Each row of a before or after table is a point. One or more steps were done to the points. Then noise was added and the rows were shuffled. The steps act on columns, c1 being the first. Name the steps. A step turns or swaps two columns, mirrors them in a line or flattens them onto one, adds a multiple of one to another, or multiplies or shifts one. Angles are multiples of 10 degrees, from the lower column toward the higher: turns from -170 to 170, lines from 10 to 170 but not 90. Use the fewest steps. Two steps may share a column if one is a turn and the other turns, adds or multiplies; they go together, in the order done. Otherwise the lowest column goes first.
In the rows, zero is written as 128.

Before (12 x 2)
[[164 119]
 [139 101]
 [ 67 171]
 [194 127]
 [ 88 127]
 [ 96 169]
 [106 107]
 [170  54]
 [163 176]
 [195 187]
 [169  95]
 [103 134]]
After (12 x 2)
[[109 124]
 [111 128]
 [106 130]
 [ 85 127]
 [172 124]
 [176 128]
 [132 126]
 [156 128]
 [159 128]
 [159 134]
 [ 99 130]
 [152 126]]
Steps: multiply c1 by 0.7; multiply c2 by 0

Before (8 x 4)
[[112 105 239 134]
 [171  93  78 116]
 [122 141  65 119]
 [159  97 223 170]
 [115  69  78 134]
 [130 100  67  95]
 [116 103  46 138]
 [129 117  65 149]]
After (8 x 4)
[[112 149  30 164]
 [ 81  99 176 117]
 [ 90 112  24 136]
 [143 129 185 114]
 [119 130 171  93]
 [103 151 193  95]
 [ 98 134 195 126]
 [ 79 161 166 108]]
Steps: turn c1 and c2 by -110 degrees; turn c3 and c4 by 150 degrees; multiply c4 by 0.7

Before (12 x 8)
[[ 65 160  74 197 153 102  83  96]
 [ 87  82  79  94  94  82  94 123]
 [114 136 176 185  61 167 114 204]
 [138  78 115 138 113 145 113 130]
 [117 174 129 121 162  87 162 125]
 [139 206  90 136 134 167  99 194]
 [128 115 161 166  88 136  84 141]
 [ 99  98 132  99  74 163 156 155]
 [111 177 107  95 113 169 118 194]
 [ 82 127 184  97 187 106 163 180]
 [ 51 172 179  87 169 108 169  99]
 [118 154 114  78 152 141  82 150]]
After (12 x 8)
[[138  74 111 134 146 147 114 100]
 [113 173 159 124 120  83 164 156]
 [ 94  93  76 102 137 159 152 129]
 [139 117  86 166 101 142  78 129]
 [ 77 131 176 102  59 109 146 183]
 [136 158 149  81 145 137  71 166]
 [120 131  57 181  85 165  92 212]
 [116 178 118 100 159 162 109 224]
 [146 213 135 136 171 173 105 247]
 [ 46 174 167  89  74 100 137 130]
 [104  86 105  97 176  82  73  88]
 [ 80 156 156 198 179 103  48 125]]
Steps: turn c1 and c7 by 20 degrees; multiply c7 by 1.3; add 0.7 times c2 to c8; turn c3 and c5 by -100 degrees

Before (14 x 9)
[[105 130 111 168 137 101 113 122 145]
 [152 156 102 151 109 110 125 129 188]
 [106 122 138 148 125 139 142 131 133]
 [121  78 146 156 177 161 137 123 181]
 [128 153 131 116 124  86 141 109 130]
 [128 133 122 171 124 144 103 118 112]
 [164 107 108 130 114 132 146 116 113]
 [126 117 124 165 108 112 163 112 145]
 [102 151 145 153 126  58 143 118 115]
 [156 116  98 152 159 174 125  90 168]
 [145 107  91 132 108 130 105 121 106]
 [105 129  96 146 141 120 133 125  97]
 [105 108 130 109 151 131 155 104 158]
 [155 106 119 131 151 139 163 143 122]]
After (14 x 9)
[[125 121 139 163 111 112 162 108 168]
 [141  86 114 147 132 110 124 133 253]
 [142  99 167 133 123 136 105 129  84]
 [113 113 129 168 143  99 116 124 160]
 [150 114 158 128 125 131 146 116  99]
 [110 152 143 110 143 132 151 104 188]
 [126 114 124 168 127 142 103 119  97]
 [144 125 156 152 163 183 125  93 209]
 [124 192 165 153 151 164 139 127 231]
 [109 131 104 155 127  54 143 122 100]
 [116 139 133 151 116 140 142 131 140]
 [108 112 141 149 156 120 133 129  65]
 [127 117 103 122 131  84 143 108 133]
 [147 143 149 132 148 140 162 143 117]]
Steps: multiply c1 by 0.7; turn c2 and c3 by -120 degrees; turn c2 and c5 by -30 degrees; multiply c9 by 2

Before (12 x 12)
[[103 193 100  33  52 140 170 111 190 114 121 126]
 [ 85 180 178  47 110 141 141 108 149 196  77 148]
 [109 109 128 128 180 170  73  97 122 171 180 200]
 [ 78  71 145 145 164 134  92  90 124 128 106 174]
 [ 80 107 173 122 147 123  55  94 101 145 179 131]
 [ 68 142  60  57 127 102 143 165 163 154 141 119]
 [ 44 101 166 186 163 122  70 135 138 141 190 209]
 [ 66  29 133  97 145 117 147 171  81 127 202 208]
 [ 70 137 162 160 157 181 128  66 158 181 160 110]
 [135 113 207 154 185 179  73 120 179 161 148 126]
 [140 142 147  75  30 139 131 105 167 229  72 126]
 [ 77 136  76  63  76 193 134 208 108 131 125 133]]
After (12 x 12)
[[210 123 150 130 168 130 107 118 172 168 157 132]
 [183 116 125 128 189 212 101 141 131 192 147 122]
 [187 163 140 108 179 174  82 120 143 117 106 135]
 [151 177  97 199 103 113 157 158  54 158 125 138]
 [167  96 221 102 176 140 103 158 138 165 127 102]
 [113 150 146 223  78 129 201  64  57 114 130 127]
 [154 164  72 197  34 152 153 153 113 124 122 104]
 [228 162 160  73 155 201 112 159 146 169 179 147]
 [151 146 183 204 125 150 189  99 141 161  51 130]
 [151 216 100 163 112 198  54 171 164 165 197 144]
 [117 117 164 182  67 132 140  50 110 187  29 120]
 [166 170 169 102 188 128 152 100 124 189 131 104]]
Steps: turn c1 and c7 by 130 degrees; turn c2 and c7 by 110 degrees; mirror c3 and c9 in the line at 20 degrees; multiply c4 by -1; turn c5 and c8 by 40 degrees; turn c6 and c12 by -70 degrees; multiply c12 by 0.4; turn c10 and c11 by -30 degrees

Before (10 x 18)
[[153  92 161 118 126  86  92 112 176 135  98 118 105 107 131 193 139  89]
 [128 121 138 132 148 119  99 107 153 123 131  95 158 141 196 118 121 169]
 [104 146 135 134 103  94 126 150 148  95 146 189 156 149 152  77 109 140]
 [188  92 144 122 132  57 123 131 126 156 126 138 146 148 126 129 134 111]
 [117 203 151 153 128 152  94 133 134 159 191 112 135 106 133 147 170 144]
 [128 121 149 206 102 120 114 128 162 108 124 129 185 137 100  99  89 142]
 [108 186 134 143 137 132 130  75 190 116 128 109  80 101 187 104 105 142]
 [172 172 105 126 115 121  58 122 144 127  77 146 134 102 160 110 121 123]
 [132  89 150 165 138 172  95  79 164 166 167 147 139 100 147  93 147  97]
 [133 129  82 141 145 156 108 129  82 119 174 113 181 166 112 151 134 103]]
After (10 x 18)
[[177 128 160 144 144 155 109 135 116 109 170 140 180 165 112  88 124 101]
 [ 94  92 188 116 125  85  89 124 168 150  98 180 103 105 133 175 147  93]
 [107 121 114 133 150 121  92 118 138 113 128 145 159 143 195 136 117 170]
 [ 98 145  74 138 104  96 135 149 112  45 143 183 152 148 149 128 105 139]
 [129 171 116 126 115 121  57 146 173 125  77 246 131 104 161 103 128 119]
 [118 203 144 156 128 152  96 142 117 207 191 159 139 106 132 155 177 145]
 [ 68 186 102 143 140 129 112  77 128  97 131 134  80  98 183 128 115 141]
 [ 98 121  95 202  98 120 117 134 140  83 126 152 186 138 100 144  85 144]
 [ 93  87  88 165 136 171  82  91 142 222 166 218 138 101 146 144 156  98]
 [152  92 129 121 128  58 125 135 184 201 126 140 142 150 125 144 127 113]]
Steps: turn c1 and c9 by 70 degrees; mirror c3 and c16 in the line at 50 degrees; turn c7 and c8 by -20 degrees; add -1.5 times c7 to c12; multiply c10 by 2.5; add -0.3 times c14 to c17
